Rows are points. The points of each table are mixes of a few directions, plus a little noise. How many directions does each table use, and how many do they share? Where both have some left over, give the other angles between the two spaces (their principal angles), to ten degrees, smallest first.

First (4 x 3)
[[ 0.20 -0.57  0.25]
 [-0.10  0.34 -0.15]
 [-0.27  0.77 -0.35]
 [ 0.17 -0.51  0.24]]
Second (6 x 3)
[[-0.10 -0.17  0.24]
 [ 0.68  0.02 -0.69]
 [ 0.25 -0.79  0.37]
 [-0.50  0.41  0.16]
 [-0.23  0.15  0.11]
 [-0.11  0.38 -0.18]]
Directions: first 1, second 2, shared 1

First (7 x 8)
[[-0.15 -1.09  0.06  0.40  0.33  0.38 -0.25  0.78]
 [ 0.05  0.77 -0.10  0.27 -0.77 -0.15 -0.06 -0.23]
 [-0.21  0.13  0.35  0.13 -0.24 -0.07 -0.10 -0.55]
 [ 0.28 -0.18 -0.48 -0.31  0.93 -0.01  0.36 -0.06]
 [ 0.06 -0.28  0.08 -0.38  0.01  0.09 -0.05  0.79]
 [ 0.26 -0.05  0.29  0.21 -0.30  0.01 -0.08 -0.58]
 [-0.30  0.72 -0.19 -0.30  0.03 -0.25  0.17 -0.14]]
Second (8 x 8)
[[-0.04  0.29  0.38 -0.10 -0.72  0.16 -0.44 -0.01]
 [-0.33  0.33 -0.49  0.36  0.43 -0.34 -0.10  0.10]
 [ 0.19 -0.62  0.45 -0.01  0.14  0.61 -0.50 -0.53]
 [-0.29  0.23 -0.47 -0.03  0.47 -0.67  0.47  0.66]
 [-0.18  0.25 -0.52 -0.07  0.38 -0.68  0.71  0.64]
 [ 0.07 -0.42  0.10  0.04  0.36  0.24 -0.18 -0.23]
 [ 0.29 -0.24  0.49 -0.31 -0.52  0.33  0.00 -0.11]
 [ 0.29  0.17  0.04  0.14 -0.53  0.35  0.03 -0.52]]
Directions: first 5, second 4, shared 2; angles 30, 50

First (10 x 14)
[[-0.02 -0.05  0.03 -0.09  0.12 -0.18 -0.08  0.01  0.00  0.03  0.15  0.04
  -0.03 -0.06]
 [-0.07 -0.12  0.08 -0.24  0.32 -0.48 -0.20  0.01 -0.01  0.09  0.37  0.07
  -0.09 -0.16]
 [-0.03 -0.05  0.04 -0.10  0.14 -0.21 -0.09  0.01 -0.01  0.04  0.16  0.03
  -0.04 -0.07]
 [ 0.32  0.61 -0.41  1.23 -1.68  2.51  1.02 -0.09  0.06 -0.45 -1.90 -0.39
   0.48  0.80]
 [-0.03 -0.05  0.03 -0.09  0.13 -0.19 -0.08  0.00 -0.01  0.03  0.15  0.02
  -0.04 -0.07]
 [-0.03 -0.04  0.04 -0.09  0.13 -0.20 -0.08  0.01  0.00  0.03  0.15  0.03
  -0.04 -0.06]
 [-0.07 -0.12  0.09 -0.25  0.34 -0.52 -0.21  0.01 -0.01  0.09  0.39  0.09
  -0.11 -0.17]
 [-0.07 -0.12  0.07 -0.24  0.33 -0.49 -0.20  0.02  0.00  0.09  0.37  0.07
  -0.09 -0.15]
 [ 0.02  0.04 -0.03  0.07 -0.10  0.15  0.06 -0.01  0.00 -0.03 -0.11 -0.03
   0.03  0.04]
 [-0.04 -0.10  0.06 -0.19  0.26 -0.39 -0.16  0.02 -0.01  0.07  0.28  0.06
  -0.08 -0.13]]
Second (10 x 14)
[[-0.18  0.23  0.27 -0.26 -0.35 -0.25  0.37  0.07 -0.01 -0.31  0.08  0.09
   0.11  0.02]
 [ 0.70  0.11 -0.51  0.00 -0.02 -0.49 -0.21  0.16  0.45 -0.34 -0.39  0.78
  -0.21  0.52]
 [-0.50 -0.12  0.35 -0.14  0.07  0.54  0.16 -0.22 -0.39 -0.12  0.53 -0.19
   0.52 -0.26]
 [ 0.40  0.39 -0.47  0.49  0.45  0.06 -0.18 -0.26 -0.59  0.61  0.03 -0.79
  -0.16 -0.35]
 [-0.96 -0.22  0.82 -0.22 -0.27  0.39  0.38  0.00 -0.21  0.14  0.36 -0.59
   0.21 -0.43]
 [ 0.33  0.48 -0.21  0.03 -0.10 -0.42  0.17 -0.01 -0.16 -0.08 -0.07 -0.05
  -0.08  0.03]
 [ 0.31 -0.70 -0.43  0.35  0.52  0.39 -0.78  0.05  0.47  0.40 -0.34  0.26
  -0.32  0.21]
 [ 0.31 -0.04 -0.17  0.08 -0.18 -0.53 -0.15  0.32  0.57  0.14 -0.61  0.20
  -0.61  0.27]
 [-0.16  0.74  0.32 -0.41 -0.53 -0.46  0.77 -0.05 -0.40 -0.61  0.35  0.03
   0.40 -0.06]
 [-0.25 -0.86  0.05  0.08  0.41  0.78 -0.54 -0.06  0.28  0.16  0.10  0.25
   0.14  0.05]]
Directions: first 1, second 4, shared 0; angles 90

First (9 x 24)
[[ 0.09 -0.19  0.02  0.01 -0.32 -0.32 -0.31 -0.40  0.00  0.36  0.27  0.00
   0.18  0.32  0.00  0.28  0.06 -0.26 -0.02  0.02  0.10  0.04 -0.27  0.24]
 [-0.41 -0.49  0.60 -1.01 -0.40 -0.11  0.65 -0.11 -0.73  1.00  1.18  0.22
   0.26  0.68 -0.35  0.31 -0.12 -0.94  0.82 -0.59  0.13  0.06  0.16  0.89]
 [ 0.18  0.07 -0.56  0.60 -0.40  0.12 -0.48 -0.71 -0.05  0.24  0.08 -0.24
  -0.04  0.28 -0.06  0.19  0.29  0.01 -0.27 -0.06  0.22 -0.05 -0.18  0.21]
 [ 0.45  0.00 -0.23  0.33 -0.16 -0.49 -0.56 -0.42  0.16 -0.19  0.03 -0.27
  -0.01  0.14  0.30  0.37 -0.01 -0.28 -0.36  0.39 -0.08  0.25 -0.28  0.00]
 [-0.07  0.03 -0.30  0.33  0.55  0.13  0.15  0.86  0.08 -1.09 -0.59  0.00
  -0.41 -0.82 -0.28 -0.20 -0.12  0.40 -0.21  0.11 -0.22 -0.32  0.09 -0.46]
 [-0.01  0.17  0.26  0.00  0.52 -0.05 -0.02  0.66  0.55 -0.56 -0.82  0.21
   0.00 -0.63  0.20 -0.42 -0.11  0.67 -0.22  0.34 -0.22 -0.08 -0.03 -0.68]
 [ 0.32  0.52 -0.17  0.12  0.25  0.23  0.12 -0.03  0.07 -0.32 -0.31 -0.35
  -0.24 -0.13  0.43 -0.18 -0.04  0.17 -0.22  0.24 -0.19  0.38  0.39 -0.27]
 [-0.21 -0.01  0.30 -0.58  0.34  0.26  0.47  0.75 -0.06  0.34 -0.53  0.29
  -0.18 -0.72 -0.54 -0.57  0.19  0.68  0.13 -0.27 -0.19 -0.37  0.21  0.02]
 [-0.37 -0.09  0.11  0.22 -0.41  0.20 -0.04 -0.57 -0.01  0.21  0.64  0.09
   0.44  0.87  0.29  0.22 -0.13 -0.45  0.32 -0.20  0.43  0.08 -0.10  0.06]]
Second (9 x 24)
[[ 0.39  1.05 -0.40  0.42  0.44  0.80  0.62  0.04 -0.13  0.17  0.02  0.04
  -0.41  0.56  0.04 -0.08  0.27  0.16 -0.08 -0.14 -0.04  0.33  0.29 -0.11]
 [ 0.37 -0.11  0.16  0.24  0.45 -0.69 -0.26  0.28  0.81  0.03 -0.32  0.85
   0.87  0.17 -0.04  0.14  0.02  0.63 -0.54  0.57 -0.48 -0.08 -0.12  0.44]
 [ 0.00  0.47 -0.30 -0.43 -0.28  0.48 -0.06  0.04  0.29  0.05 -0.16 -0.03
  -0.13  0.05 -0.39  0.13 -0.11  0.37  0.11 -0.35  0.32  0.10  0.29  0.18]
 [ 0.04  0.17 -0.11 -0.19 -0.10  0.12 -0.08  0.04  0.23  0.02 -0.11  0.08
   0.05  0.03 -0.20  0.08 -0.06  0.24 -0.01 -0.10  0.09  0.03  0.12  0.14]
 [-0.44 -1.59  0.75  0.00 -0.25 -1.30 -0.60 -0.12 -0.33 -0.27  0.23 -0.20
   0.32 -0.67  0.41 -0.04 -0.17 -0.79  0.07  0.45 -0.18 -0.43 -0.76 -0.28]
 [-0.24 -0.47  0.28 -0.28 -0.56 -0.43 -0.47 -0.11 -0.35 -0.21  0.21 -0.61
  -0.69 -0.35  0.06  0.24 -0.14 -0.92  0.38 -0.13  0.44 -0.06 -0.87 -0.74]
 [-0.25 -0.64  0.28  0.22  0.04 -0.30  0.07 -0.15 -0.55 -0.08  0.25 -0.26
   0.00 -0.23  0.37 -0.22  0.04 -0.50  0.09  0.15 -0.16 -0.15 -0.12 -0.18]
 [ 0.06  0.82 -0.46 -0.32 -0.20  0.87  0.22 -0.01  0.09  0.11 -0.09 -0.16
  -0.40  0.20 -0.36  0.06 -0.02  0.31  0.18 -0.49  0.37  0.23  0.43  0.08]
 [ 0.10  0.30 -0.20  0.35  0.48  0.45  0.55  0.00 -0.07  0.17 -0.03  0.28
   0.39  0.25  0.10 -0.31  0.17  0.49 -0.21  0.06 -0.36  0.05  0.74  0.46]]
Directions: first 6, second 4, shared 1; angles 60, 60, 80

First (11 x 32)
[[-0.17 -0.50 -0.12 -0.09 -0.36  0.09  0.07  0.09 -0.19 -0.16  0.06  0.16
   0.27 -0.12  0.41 -0.09  0.08 -0.08  0.16 -0.25 -0.07  0.08  0.09 -0.22
  -0.07  0.33 -0.08 -0.27  0.19 -0.12 -0.14  0.08]
 [-0.39 -1.22 -0.29 -0.22 -0.86  0.20  0.14  0.19 -0.42 -0.41  0.14  0.42
   0.60 -0.29  0.96 -0.21  0.19 -0.23  0.38 -0.58 -0.18  0.21  0.18 -0.55
  -0.20  0.75 -0.17 -0.65  0.41 -0.23 -0.33  0.21]
 [ 0.61  1.96  0.46  0.37  1.36 -0.32 -0.23 -0.30  0.70  0.63 -0.22 -0.69
  -0.96  0.45 -1.52  0.36 -0.30  0.35 -0.62  0.94  0.29 -0.32 -0.29  0.87
   0.33 -1.22  0.28  1.04 -0.65  0.39  0.52 -0.31]
 [ 0.29  0.93  0.21  0.19  0.64 -0.15 -0.12 -0.14  0.33  0.32 -0.11 -0.31
  -0.47  0.22 -0.75  0.15 -0.14  0.17 -0.28  0.44  0.16 -0.15 -0.13  0.41
   0.15 -0.58  0.13  0.50 -0.31  0.17  0.23 -0.14]
 [-0.45 -1.44 -0.35 -0.26 -0.99  0.25  0.15  0.21 -0.50 -0.46  0.15  0.51
   0.72 -0.33  1.12 -0.25  0.21 -0.24  0.45 -0.68 -0.20  0.23  0.22 -0.63
  -0.22  0.88 -0.22 -0.76  0.48 -0.28 -0.39  0.21]
 [-0.08 -0.28 -0.07 -0.05 -0.19  0.05  0.03  0.02 -0.11 -0.08  0.04  0.08
   0.13 -0.05  0.20 -0.05  0.05 -0.04  0.07 -0.12 -0.04  0.03  0.04 -0.12
  -0.05  0.16 -0.04 -0.14  0.10 -0.05 -0.07  0.05]
 [ 0.33  1.02  0.24  0.18  0.72 -0.18 -0.13 -0.16  0.36  0.35 -0.11 -0.36
  -0.52  0.23 -0.82  0.17 -0.14  0.18 -0.32  0.50  0.16 -0.14 -0.13  0.44
   0.17 -0.64  0.16  0.54 -0.33  0.19  0.26 -0.15]
 [-0.13 -0.42 -0.10 -0.07 -0.29  0.07  0.06  0.06 -0.15 -0.14  0.05  0.15
   0.20 -0.10  0.34 -0.08  0.05 -0.07  0.13 -0.19 -0.06  0.06  0.07 -0.18
  -0.07  0.26 -0.06 -0.21  0.14 -0.07 -0.12  0.04]
 [-0.15 -0.48 -0.11 -0.09 -0.33  0.08  0.05  0.06 -0.16 -0.15  0.07  0.16
   0.24 -0.11  0.36 -0.08  0.06 -0.10  0.15 -0.24 -0.06  0.06  0.06 -0.22
  -0.07  0.30 -0.08 -0.24  0.15 -0.09 -0.12  0.08]
 [ 0.25  0.81  0.19  0.16  0.56 -0.14 -0.10 -0.11  0.29  0.28 -0.09 -0.30
  -0.41  0.17 -0.63  0.14 -0.10  0.14 -0.25  0.38  0.10 -0.13 -0.13  0.35
   0.15 -0.49  0.12  0.43 -0.26  0.15  0.21 -0.14]
 [-0.13 -0.37 -0.10 -0.08 -0.26  0.06  0.04  0.04 -0.15 -0.13  0.06  0.15
   0.20 -0.08  0.30 -0.07  0.06 -0.07  0.11 -0.20 -0.07  0.06  0.05 -0.18
  -0.08  0.23 -0.07 -0.20  0.14 -0.07 -0.10  0.07]]
Second (9 x 32)
[[ 0.64  0.58  0.17 -0.56  0.55  0.10 -0.72 -0.14  0.50  0.71 -0.23 -0.16
  -0.29 -0.89  0.23  0.37 -0.12  0.81 -0.06  0.42 -0.04  0.18  0.36 -0.17
   0.19 -0.25  0.29 -0.03 -0.91  0.88  1.00  0.45]
 [-0.25 -0.42 -0.13  0.18 -0.24  0.01  0.32  0.06 -0.33 -0.35  0.17  0.07
   0.27  0.29  0.23 -0.24  0.15 -0.29  0.07 -0.22 -0.03 -0.03 -0.09  0.05
  -0.13  0.22 -0.05 -0.09  0.53 -0.33 -0.41 -0.11]
 [-0.21 -0.55 -0.15  0.03 -0.32  0.06  0.20  0.08 -0.30 -0.29  0.13  0.13
   0.31  0.07  0.41 -0.20  0.15 -0.19  0.13 -0.26 -0.06  0.04  0.01 -0.10
  -0.13  0.31 -0.05 -0.22  0.40 -0.21 -0.29  0.00]
 [-0.54 -0.53 -0.11  0.25 -0.67 -0.03  0.38  0.16 -0.20 -0.43  0.03  0.30
   0.14  0.44 -0.28 -0.10 -0.06 -0.59  0.14 -0.42  0.02 -0.08 -0.21 -0.16
  -0.08  0.29 -0.38 -0.10  0.33 -0.62 -0.64 -0.26]
 [ 0.03  0.02 -0.05  0.23  0.28 -0.04  0.25 -0.06 -0.27 -0.19  0.21 -0.21
   0.16  0.32  0.21 -0.27  0.22 -0.06 -0.09  0.08  0.00 -0.06 -0.08  0.36
  -0.10 -0.07  0.21  0.13  0.53 -0.10 -0.19 -0.10]
 [-0.48 -0.52 -0.06 -0.06 -0.89  0.04  0.05  0.20  0.10 -0.17 -0.18  0.48
  -0.02  0.00 -0.37  0.19 -0.27 -0.42  0.23 -0.46  0.00  0.01 -0.06 -0.55
   0.03  0.35 -0.53 -0.26 -0.27 -0.40 -0.33 -0.09]
 [ 0.00  0.76  0.22  0.25  0.22 -0.19  0.00 -0.04  0.39  0.18 -0.20 -0.10
  -0.53  0.38 -1.13  0.25 -0.30 -0.15 -0.21  0.23  0.17 -0.20 -0.26  0.21
   0.18 -0.47 -0.17  0.46 -0.40 -0.13 -0.02 -0.29]
 [ 0.97  0.35  0.07 -0.79  0.90  0.23 -0.84 -0.23  0.22  0.76 -0.02 -0.34
   0.07 -1.29  1.28  0.14  0.22  1.24 -0.03  0.53 -0.17  0.35  0.63 -0.07
   0.07 -0.11  0.72 -0.25 -0.60  1.30  1.30  0.76]
 [-0.15  0.30  0.05  0.46  0.18 -0.17  0.37 -0.03 -0.10 -0.22  0.09 -0.16
  -0.12  0.69 -0.58 -0.14  0.01 -0.35 -0.17  0.08  0.11 -0.21 -0.31  0.43
  -0.02 -0.26 -0.03  0.38  0.39 -0.38 -0.41 -0.36]]
Directions: first 1, second 3, shared 1

First (11 x 32)
[[-0.47 -0.26 -0.17  0.40 -0.05 -0.20  0.33 -0.04  0.41  0.46 -0.17  0.13
   0.64 -0.19  0.11  0.36  0.03 -0.23 -0.27  0.16 -0.22  0.15  0.16  0.28
  -0.19 -0.14 -0.09 -0.06 -0.07 -0.44  0.39 -0.57]
 [-0.66  0.51  0.32 -1.03 -0.22  0.15 -0.54 -0.60 -0.22  0.60  0.46  0.02
  -0.24  0.11 -0.62 -0.67  0.07 -0.07  0.46 -0.26  0.08 -0.07 -0.50 -0.72
   0.40  0.43 -0.26  0.43  0.37  0.39 -0.13  0.71]
 [ 0.25 -0.92 -0.22  0.48  0.22 -0.10  0.49 -0.10  0.33  0.17  0.09  0.64
   0.25  0.03  0.40  0.45 -0.06 -0.10 -0.44  0.43 -0.10  0.26  0.42  0.30
   0.17 -0.40 -0.30 -0.11 -0.48 -0.32  0.34 -0.34]
 [-0.18 -0.66 -0.21  0.43  0.08 -0.18  0.45 -0.11  0.40  0.39  0.01  0.45
   0.50 -0.07  0.26  0.45  0.00 -0.17 -0.38  0.30 -0.17  0.26  0.31  0.32
   0.00 -0.25 -0.23 -0.10 -0.25 -0.43  0.41 -0.48]
 [-1.76  0.46  0.04 -0.15 -0.38 -0.37  0.03 -0.46  0.57  1.43 -0.20 -0.13
   1.15 -0.32 -0.57  0.05  0.21 -0.47  0.04 -0.18 -0.39  0.10 -0.32 -0.08
  -0.25  0.30 -0.18  0.24  0.49 -0.54  0.61 -0.59]
 [ 1.56 -0.20 -0.01  0.09  0.30  0.33 -0.11  0.47 -0.56 -1.33  0.09 -0.05
  -1.01  0.24  0.44 -0.09 -0.18  0.44  0.06  0.07  0.34 -0.14  0.20  0.05
   0.16 -0.20  0.25 -0.22 -0.35  0.50 -0.60  0.51]
 [-0.31  0.73  0.22 -0.47 -0.18  0.07 -0.43 -0.02 -0.26  0.01 -0.01 -0.47
  -0.19 -0.03 -0.43 -0.43  0.03  0.05  0.38 -0.36  0.08 -0.21 -0.37 -0.33
  -0.06  0.34  0.18  0.13  0.42  0.30 -0.19  0.32]
 [-0.57  0.20  0.09 -0.39 -0.11 -0.04 -0.15 -0.34  0.06  0.53  0.15  0.05
   0.13  0.02 -0.32 -0.22  0.03 -0.12  0.13 -0.08 -0.03  0.03 -0.19 -0.26
   0.15  0.18 -0.18  0.17  0.20  0.01  0.07  0.15]
 [ 0.81 -0.56 -0.27  0.81  0.25 -0.05  0.43  0.51  0.11 -0.66 -0.25  0.07
   0.04  0.00  0.56  0.50 -0.05  0.08 -0.38  0.28 -0.02  0.05  0.45  0.59
  -0.21 -0.39  0.21 -0.36 -0.40 -0.22  0.04 -0.44]
 [ 0.69  0.47  0.12 -0.13  0.04  0.17 -0.35  0.37 -0.48 -0.88 -0.09 -0.50
  -0.62  0.08  0.01 -0.25 -0.06  0.28  0.26 -0.23  0.21 -0.24 -0.15 -0.06
  -0.11  0.10  0.39 -0.09  0.12  0.43 -0.46  0.38]
 [ 0.68  0.28  0.07 -0.12  0.07  0.20 -0.24  0.31 -0.39 -0.77 -0.06 -0.30
  -0.57  0.08  0.05 -0.21 -0.08  0.27  0.16 -0.15  0.19 -0.21 -0.03 -0.07
  -0.05  0.04  0.29 -0.08  0.00  0.38 -0.40  0.33]]
Second (11 x 32)
[[-0.06 -0.61  0.43  0.57 -0.16 -0.24 -0.38  0.25  0.14  0.56  0.39  0.95
   0.54 -0.04  0.06 -0.05 -0.09  0.00 -0.07 -0.34 -0.19  0.25  0.11  0.40
   0.20  0.03  0.66 -0.17 -0.20 -0.56  0.87 -0.36]
 [-0.96  0.22 -0.13 -0.32 -0.12 -0.23 -0.24 -0.58  0.38  0.47 -0.45 -0.45
   1.10 -0.19 -0.23  0.41  0.23 -0.46  0.15  0.14 -0.55  0.12 -0.37 -0.79
  -0.54  0.54 -0.69 -0.13  0.03  0.18 -0.61 -0.07]
 [-0.78  0.15 -0.22  0.26  0.14 -0.45  0.89  0.00 -0.20  0.40 -0.08 -0.02
  -0.75 -0.03 -0.30 -0.02 -0.16  0.40  0.01 -0.07  0.88  0.00  0.40 -0.18
   0.66 -0.55  0.14  0.74  0.46 -0.42  1.00  0.22]
 [ 1.47 -0.53  0.18  0.04  0.22  0.33 -0.39  0.32 -0.43 -0.95  0.38  0.42
  -0.72  0.29  0.40 -0.18 -0.14  0.33  0.01  0.00  0.20 -0.02  0.13  0.05
   0.26 -0.08  0.28 -0.31 -0.46  0.44 -0.40  0.50]
 [ 0.25  0.10  0.12  0.38  0.00 -0.19 -0.33  0.39 -0.12 -0.50 -0.32 -0.26
   0.22 -0.09  0.10  0.22 -0.06  0.11  0.12 -0.21 -0.06 -0.03 -0.08 -0.16
  -0.35  0.19  0.43 -0.25 -0.05  0.09 -0.17 -0.01]
 [-0.16  0.69  0.35 -0.31 -0.32  0.31 -0.24  0.29 -0.15  0.32  0.36 -0.11
  -0.32 -0.05 -0.32 -0.71  0.00  0.04  0.16 -0.51  0.07 -0.24 -0.21  0.69
   0.10  0.03  0.64  0.24  0.46 -0.22  0.50 -0.24]
 [ 0.65 -0.48  0.01 -0.14  0.14  0.15 -0.51 -0.25  0.02 -0.47  0.03  0.16
   0.33  0.09  0.28  0.26  0.07 -0.12  0.05  0.28 -0.39  0.13 -0.11 -0.46
  -0.21  0.33 -0.46 -0.44 -0.52  0.51 -0.89  0.31]
 [-0.50  0.33 -0.10  1.16  0.15 -0.90  0.24  0.63 -0.18 -0.54 -0.98 -0.70
   0.17 -0.28 -0.04  0.68 -0.17  0.37  0.17 -0.35  0.49  0.02  0.21 -0.49
  -0.35 -0.08  0.75  0.04  0.29 -0.26  0.39 -0.04]
 [-0.08  0.41 -0.48 -0.53  0.02  0.41  0.67 -0.27  0.20  0.02 -0.12 -0.55
  -0.28  0.03  0.02 -0.05  0.13 -0.22 -0.19  0.46 -0.06 -0.19  0.00  0.32
  -0.14 -0.23 -0.72  0.22  0.15  0.11 -0.40 -0.18]
 [ 0.53 -0.36 -0.24 -0.51  0.12  0.49  0.31 -0.34  0.06 -0.08  0.38  0.31
  -0.43  0.24  0.24 -0.13  0.05 -0.08 -0.23  0.44 -0.04  0.01  0.12  0.17
   0.30 -0.17 -0.64  0.04 -0.29  0.26 -0.37  0.16]
 [-0.36  0.11  0.05 -0.65 -0.23  0.43 -0.04 -0.45  0.31  0.75  0.47  0.23
   0.17  0.04 -0.15 -0.45  0.13 -0.37 -0.13  0.09 -0.34 -0.03 -0.19  0.43
   0.11  0.05 -0.38  0.12  0.08 -0.12  0.09 -0.26]]
Directions: first 3, second 6, shared 3
